Each point is reached from the start by the listed moves, each made 0, 1 or 2 times, or once backwards (-1), plus a little noise. Say if it took an odd or an even number of moves. Then give how often each move was made.
In the rows, 128 means zero.

Moves:
(1): [141 101 107 121 121 129]
(2): [129 177  97 116 133 109]
(3): [136 129 133 116 139 139]
Start: [109 126 124 127 128 113]
Points:
[100 102 176 133 137 143] -> odd (-1, -1, 1)
[110 175  94 113 133  92] -> odd (0, 1, 0)
[ 87 249  80 122 132  61] -> even (-1, 2, -1)

Moves:
(1): [169 107 112 119 104 146]
(2): [121 133 105 128 132 130]
(3): [144 161 142 157 103 144]
(4): [128 114 111 157 113 102]
(5): [148 143 137 146 178 113]
(6): [116 112 126 137 133 137]
Start: [124 131 114 143 103 121]
Points:
[ 49  39   9 170  64  87] -> even (0, 2, -1, 2, -1, 2)
[106 106  55 209 153 102] -> even (0, 2, 0, 1, 1, 2)
[ 85 202 162 169  47 184] -> even (-1, 0, 2, -1, -1, 1)
[ 24  82  41 143  97  85] -> odd (-1, 2, -1, 1, -1, 1)
[ 39  77  84 210  57  82] -> even (-1, 0, 0, 2, -1, 2)

Moves:
(1): [119 110 114 117 130 125 143 147 124 135 128]
(2): [136 154 107 123 144 117 152 125 137 136 127]
(3): [133 115 167 163 139 120 104 148 138 148 127]
(4): [102 108 147 145 141 120 134 145 132 120 125]
(5): [124 141 118 125 123 114 133 129 123 154 102]
(6): [112 100 138 135 126 123 143 120 136 117 130]
(7): [146 132 124 122 131 131 141 126 100 111 130]
(8): [144 131 117 115 140 122 103 138 136 149 102]
(9): [115 122 134 138 137  91 107 113 144 145 123]
Start: [130 129 133 135 151 119 115 132 146 128 153]
Points:
[153 158 146 172 249  41 117 181 140 164 116] -> even (0, 2, 1, 2, 0, -1, 2, 1, 1)
[125  46 137 137 186 128 165 193 168 125 164] -> odd (2, 1, 1, 0, -1, 2, 0, 1, -1)
[ 49  27 247 234 178  24 109 141 125 119 139] -> odd (0, -1, 1, 2, 1, 1, 2, -1, 2)
[135 152 134 153 142  76  95 140 143 196 147] -> odd (1, 0, 1, -1, 1, -1, 0, -1, 1)
[158  94 173 168 202  96  76 134 208 143 129] -> even (-1, 1, 1, 0, -1, 2, 0, 2, 0)
[130 122 124 130 170 116 135 175 110 119 151] -> even (1, 0, 0, 1, 0, -1, 1, 0, 0)

Moves:
(1): [121 114 144 134 137 120 121 117 136 117 111 129 132]
(2): [135 137 152 143 156 140 137 137 114 124  95 139 132]
(3): [111 152 139 134 126 131 112 126 121 150 133 126 110]
(4): [136 127 114 123 122 127 126 137 126 132 111 126 114]
(5): [123 124 131 144 128 124 127 120 107 131 153 113 104]
(6): [138 122 118 140 161 143 115 121 131 136 115 106 126]
(7): [138 125 143 124 134 108 117 130 131 125 139 137 141]
(8): [106 112 110 104 154 116 131 121 147 135 142 114 104]
(9): [110 140 120 166 112 110 128 133 113 138 152 132 145]
(10): [133 131 137 147 127 139 146 139 138 129 120 124 134]
(11): [139 128 124 134 114 132 128 126 129 143 136 149 122]
(12): [128 110 134 134 121 139 123 154 133 119 124 139 145]
Start: [132 126 135 130 135 146 136 128 123 112 142 136 127]
Points:
[175  96 106 211 237 109 135 114  94 151 155  86  70] -> odd (0, 1, -1, 2, 2, 2, 2, 1, 1, 1, 1, -1)
[ 76  75 160 173 169  81 158 117  89  69 145 109  93] -> odd (2, 1, -1, 1, 2, -1, 0, 1, 1, 0, -1, 0)
[158  78 137 171 108 107 166 230 111 109 177 200 145] -> odd (-1, 1, -1, 2, 1, -1, 2, 1, 1, 1, 1, 2)
[141  91 188 205 116 204  85 165 121 130  92  89  68] -> even (2, -1, 2, 2, 2, 1, 0, -1, -1, 2, 0, 2)
[142  66  50  28 249 181  99 139 189 133  99  87  75] -> even (-1, 0, 0, 1, -1, 2, 0, 2, -1, -1, 0, 1)
